Every row gives one point. The window is the flat piece filled in between its corners: a triangle in 3 columns, a solid with four corners in 4, and so on. A path goes straight from each point to the next, and from the last back to the first. List the points from which the path goes on through the window.
In the rows, 128 means zero.

Window (3 x 3):
[[ 62 131 126]
 [155 112 125]
 [133 140 109]]
Path:
(1): [141 104  88]
(2): [132 131  95]
(3): [128 151 135]
(4): [175 128 144]
(5): [173 100  89]
(6): [ 72 112  96]
(7): [ 74 144 143]
(8): [ 37 130 159]
(9): [ 45 119 113]
(10): [153 114 108]
(11): [164 139 133]
(12): [134 133 131]
Through the window after points: 2, 6, 12

Window (6 x 6):
[[143 151  91 102  99 188]
 [ 93  99 111 154 146 190]
 [ 94 126 119  95 129 162]
 [130  93 200 143 116  61]
 [142 133 145 124 148  92]
 [171 116  93  64 117 154]]
Path:
(1): [130 129 164 122 150 196]
(2): [127 118 177 105 135 154]
(3): [112 112 122 130 107  93]
(4): [117 100  88 115 107 124]
(5): [172 142 141  81 121 200]
(6): [124 143 135 134 130 174]
(7): [ 80  92  88 121  94 121]
(8): [ 85 102  76 149 124 150]
(9): [125 112 158 133 156 186]
(10): [177  79 226 105 142 106]
(11): [122 110 151 133 112  85]
(12): [ 95 110 104 136  99 144]
(13): [133 116 136 132 172 198]
(14): [161 146 135  89 140 187]
(15): [127 113  64 106  86 149]
(16): [105 121 121 140 122 127]
Through the window after points: 2, 8, 10, 12, 14

Window:
[[ 81 135 157  88 167  58 141  57 137]
 [135 120 138 153 177 134 121 120 108]
 [ 64 132 145 111 140  69  96 117 150]
 [126 137  60 133 164 122 148 136 111]
 [184  93  91 155  96 156 193 124 133]
 [203 167 107 102  79 163 165  93 154]
 [184 101  99  95 118 207 188 138 144]
 [135 132 154 101 174  60 136 112 179]
 [197  85 117  89 123 127 144 130 104]]
Path:
(1): [154 107  82 114 135 156 107  67 143]
(2): [129 117 114 124 174  93 118  57 171]
(3): [ 95 142 154  88 137  80 150 106 123]
(4): [120 152 149 111 135  98 180 141 122]
(5): [146  99 115 116 167 101  87  93 164]
(6): [112  79  81 108 151 128  86  94 138]
(7): [151 164 137 100 154  98 169 128 142]
(8): [120 163 168 115 144 142 149 148  54]
(9): [142 108 103 110 161 119 130 106 157]
(10): [140 125  82  99 145 127 131  76 161]
(11): [126 145 139 123 133 131 175 135 132]
(12): [117 138 157 100 141  98 171 121 123]
(13): [128 117 102  97 140 101 130  87 153]
(14): [158 112  61 121 149 139 106  88 171]
(15): [144 155 118 114 125 124 182 136 102]
(16): [ 81 142 185 133 177  61 145 146 116]
Through the window after points: 2, 4, 14, 16

Window:
[[121 186  96 118  98 157 132 152 120 149  94]
 [162 114  68 173 179 102 100 129 142 187 131]
 [171  79  66 162 145 155 132  57 134  84 118]
 [172 115 161 117 137  84 177 162  99 155  82]
 [166 178 172 178  96 161  66  59 122 105 148]
 [144  84 157 137 156 117  80 144  82 177 138]
 [163 129 101 113 133 111  95  92 157 224  57]
 [140 128 171 112 159  75 153 106  73 125  77]
 [127 140 173 187 132 140 138  88 137 105 100]
 [ 98 158 142 151  70 115 122 161 122  84 156]
 [120 185 125 111 141 131 158 150 202 142 120]]
Path:
(1): [129 125  85 167 129 119 123  84 124 182 124]
(2): [144 136 143 140 103 119 172 130  82 187 122]
(3): [158 128 145 119 145  94 135 156 133 111  82]
(4): [170 143 138 139 159 134  83 165 111 133  68]
(5): [134 124  99 138 122 110 133 111 124 153 144]
(6): [121 111 122 155  89 117 147  84 133 142 188]
(7): [167 159 136 172 165 135  80 120 129 134  81]
(8): [156  84 147 170 176 130  92 124 143 110  51]
(9): [144 171 130 115 139  98 167  87  94 177 136]
(10): [111 139 126 145 110 100 148 136 106 150 155]
(11): [156 136 132 151 131 129  88 141 145 101  97]
(12): [177 145 125 136 133 152  87 157 173 116 114]
Through the window after points: 2, 6, 10

Window:
[[150 171 113 124 199 158 176 207 141 109 173 108 161 129]
 [178 139 157 148 102 117 119 100 100 186 153 124 131 198]
 [ 74  69 223 117  71 140  83 148  77 133 114 151 112  62]
 [151 146 173 168 126  85  69 100  97  88 164 162 110 158]
 [143 101 206  59  90 143  57 148  81 101  42 148 110  91]
 [152 162 171 163 128 140 123  80  98 150 111 181 123 133]
 [121 120  68 161 175 154 127 177 151 137 139 116 101 139]
 [170 160 154 117  95 169 117  99 114 132 164 124  89 122]
 [ 95 121 116  74 162 160 143 133 145 133 165 143 142 139]
 [ 81 186 141 107 153 155 133 141 129 119 129  73 142 127]
 [118 169 105 108 115 152 135 207 191 115 121 139 148 127]
 [133 165  94 100 166 108 142 149 157 119 148  89 174  69]
 [134 140 138 108 145 128 204 135 170 128 132  99 101 147]
 [125 158  55 130 141 152 199 155 129  90 154 101 163 148]]
Path:
(1): [153 102 165 167  96 178 106 131 168  90 131  92 120 174]
(2): [124 131 137 152 106 185 108 117 151 139 150  54 208  89]
(3): [126 140 158 103 137 107 131 144 101 122 123 172  90 109]
(4): [121 182 151 122 121 101 124 176  99 156  99 136  78 112]
(5): [127 119 131 110 129 156 121 147 144 104 147 118 153 128]
(6): [148  69 167 132 101 185  84 113 127  94 102  94 125 110]
(7): [133 186 161  84 134  82 128 154  98 140 119 172 112 144]
(8): [139 164 130 126 143 108 132 139 112 121 141 136  99 130]
(9): [146 134 120 140 125 172 117 128 164 115 149 117 183 162]
(10): [141 129 152 179 113 142  85 126 187  96 129 102 162 104]
(11): [111 133 145  96 130 138 130 149 101 115 130 144 116 115]
(12): [103 181 119  78 147 121 154 152  73 160 145 178 124  96]
Through the window after points: 2, 6

Window (14 x 14):
[[123 127 118 110 166 153 169 148  99 114 125 106 126 127]
 [126 138 200 163 113 141 134  61 109 106 142 145 123 151]
 [124  85 132 131 149 164 129 121 138 104 174 121 125 146]
 [189 130 141 145 111 140 112   7  67  93 153 159 123 179]
 [ 89 115 147 112 114 154 172 127 103 165 131 153 172 139]
 [161 135 139 130 137 172 143 164 126 128 143 144 129 139]
 [157 116  95 121 103 152 169 149 117 108 143 103 117  96]
 [138 123 143 109 131 197 136 117 177 164 103 142  87 110]
 [119 131 143 134 134 119 142 125 132 149 182 132  84 133]
 [124 150 132  92  64 113 140 166 108 124  56 115 115 154]
 [128 160 111 115 120 141 161 112 139 108 147 145 152 144]
 [138 171 102 144 108 100  64  78 113 138 189 106 131  82]
 [180 122 147 151 135 121 140  85 132 124 145 107 129 161]
 [117 112 107 165 142 164 145 136 143 143 124 142 106 122]]
Path:
(1): [111 166 123 112 105 182 156 105 101 136 180 110  74 175]
(2): [103 136 137 130  89 174 135 112 103 130 160 103 100 149]
(3): [145 138 125 125 131 127 128 117 129 126 124 143 134 116]
(4): [133 153 150 132 118 104 138 102 120  98 131 147 130 102]
(5): [143 127 113 120 105 172 140 121 112 169 128 114 122 173]
(6): [128 147 107 102  71 155 161  87  98 169 151  66 107 137]
(7): [116 123 146 139 176 139 139 159 142  89 128 206 159 126]
(8): [179 106 135 155 144 106 104  95 134 100 120 140 151 103]
Through the window after points: none
